Every row gives one point. The last column is the point's height on a tilted bowl or saddle (a function of degree 2), plus a little noise. Count its main directions that bend up, bend down and stay straight.

Points (10 x 3):
[[ 38.5  10.1 -42.8]
 [ 12.9 -12.5  -4.1]
 [ -3.5  11.6   5.3]
 [ -1.3 -18.7  -1.9]
 [  8.0 -15.4  -2.5]
 [ 12.3  21.8 -10.7]
 [ 18.4 -11.6  -9.2]
 [ -2.5 -15.4   1.4]
 [  6.3 -10.9   1.8]
 [  1.3   7.1   6.6]]
Directions: 0 up, 2 down, 0 straight

Points (17 x 4):
[[ 16.1  11.2   8.5   1.8]
 [-18.0   6.3  -1.1  -6.8]
 [ -8.6   3.8   6.4  -3.1]
 [ 17.8   8.4  -2.9   7.0]
 [ -7.4  -9.2 -23.9  -3.2]
 [  2.2   0.5  -5.0   4.2]
 [ 12.6   0.3  -1.9   7.1]
 [ 23.4  29.0 -10.1  -2.8]
 [  1.6 -19.9  -1.9   2.2]
 [-11.9  19.0 -11.2 -14.9]
 [  5.8   4.4 -14.9   2.9]
 [  8.9   9.8   6.9   0.4]
 [  6.6   4.0   5.1   2.4]
 [-18.5 -17.9 -21.4  -4.8]
 [-16.3  31.6  17.4 -39.2]
 [-11.1 -21.0  43.6 -39.6]
 [  1.0  18.9   2.6  -7.5]]
Directions: 0 up, 2 down, 1 straight

Points (15 x 4):
[[ 12.1  -6.1  17.5  16.8]
 [-16.1 -16.2  25.3  11.1]
 [-13.8  16.9   1.6 -19.0]
 [ -3.9 -22.8   1.6   3.2]
 [  4.8  -0.3   6.4   4.7]
 [ 12.0  -1.3   2.0   5.9]
 [-20.5  -4.3   8.8 -11.1]
 [ 28.8  -9.9  13.7  13.2]
 [  1.5 -11.2   1.5   6.7]
 [ 12.0 -24.9 -24.6  18.3]
 [ -7.9  -3.9  37.4  33.8]
 [  5.0  19.4   3.6 -12.9]
 [ 25.1   1.1  12.0   6.4]
 [  3.5 -18.0 -12.9  11.1]
 [-12.8  15.4  -1.5 -14.7]]
Directions: 1 up, 2 down, 0 straight

Points (15 x 4):
[[  3.8  15.0   1.7   3.0]
 [ 11.0  -9.9 -13.4   4.3]
 [ -4.4 -11.5  21.7  13.7]
 [-14.8   3.1  -6.1  -5.2]
 [-11.5 -12.1   1.7  -8.2]
 [ 12.4   2.6   4.2   4.5]
 [-14.2 -10.4 -37.3  28.4]
 [  7.6  16.2 -16.0  11.3]
 [ -6.8   5.1  22.8  13.6]
 [ -3.5  14.3  10.8   5.5]
 [ 27.0  -7.9  23.8  20.3]
 [-21.4  17.5  -2.7  -7.0]
 [-31.9 -15.1 -11.6 -33.3]
 [  9.6  14.2 -17.7  12.1]
 [  3.6 -11.6 -11.2   1.7]]
Directions: 1 up, 1 down, 1 straight

Points (25 x 5):
[[-20.7   0.8  34.4 -11.9   3.6]
 [ 38.7   1.1  -7.2  -1.9 -15.9]
 [  4.4   5.9 -15.8 -19.8 -10.8]
 [ 13.2 -10.0  11.4  12.1  -8.5]
 [ 21.4  -6.0 -16.0  -6.8 -14.3]
 [ -7.1  -6.4  -3.3   4.6  -5.1]
 [  1.8 -23.3  -0.2 -15.7  12.7]
 [ 30.0  18.8  -2.5  18.9 -26.1]
 [ -1.5  -3.0  21.6  -7.6   3.1]
 [  3.4  33.6 -20.6 -11.2  -4.3]
 [  5.7  -2.7  23.2  16.3 -16.1]
 [-13.6   4.5 -16.6   8.8 -16.8]
 [  2.6  -8.1 -23.0   2.3 -21.2]
 [-15.9  -2.3  -1.4  -6.8   3.0]
 [ -5.8  11.2 -10.1   6.7 -11.8]
 [ 14.8 -17.3  -7.9  -7.6  -2.1]
 [ 11.2 -14.9   2.5  12.8  -9.0]
 [ 10.9  -6.0   2.3  12.9 -13.0]
 [  7.2   4.9  -4.2 -12.6  -4.9]
 [  9.3  15.4  14.0  25.7 -32.1]
 [-30.5  31.8  18.6 -18.1   1.5]
 [ 20.5  11.4  -4.4   6.2 -15.2]
 [-11.7   8.4  13.7   6.5  -6.4]
 [-19.5 -21.6  -9.3 -14.4   8.4]
 [ 15.1   1.6 -11.3  22.4 -31.2]]
Directions: 1 up, 2 down, 1 straight

Points (25 x 5):
[[ -7.0  -5.5  11.3  23.0   3.8]
 [ -6.3  -5.5   2.1  -0.7  -1.0]
 [ -9.2   4.3  12.3 -10.0  -4.1]
 [ 11.3   4.0  16.8  18.9   8.7]
 [ -5.0  -8.3   1.9 -33.7  -3.8]
 [  6.2  -8.9   2.4  -3.1   3.8]
 [-22.3 -14.5  -0.7  -7.8 -13.1]
 [  1.4   6.7 -18.1 -23.6  10.0]
 [ 15.0 -16.5 -23.9 -19.5  17.1]
 [  6.0  -2.1 -11.9  -6.2   5.0]
 [-10.2  -5.6   4.7   5.7  -2.4]
 [-17.6 -12.5  11.2   6.1  -3.9]
 [ -9.1 -19.2   7.1  17.6  -1.0]
 [ -1.1 -13.3   4.5  -1.4   1.8]
 [ 13.5   8.0 -10.8   4.7   7.6]
 [-18.4 -21.9  33.1   0.8   6.2]
 [ -5.8  -1.4   2.7   7.6   0.0]
 [  9.8 -16.8  -8.5 -15.6   9.3]
 [  4.1 -16.4  10.7   8.0   4.9]
 [ 13.8  13.3 -17.2   1.8  12.5]
 [-13.6  -9.9  29.5 -27.4 -16.8]
 [-46.9  -9.1  17.6 -35.9 -57.1]
 [  4.6  32.7  -6.5   9.7  24.2]
 [ -6.9  11.1  -5.7  -1.7   2.1]
 [ 12.5   8.0 -33.2   4.3   9.0]]
Directions: 2 up, 2 down, 0 straight
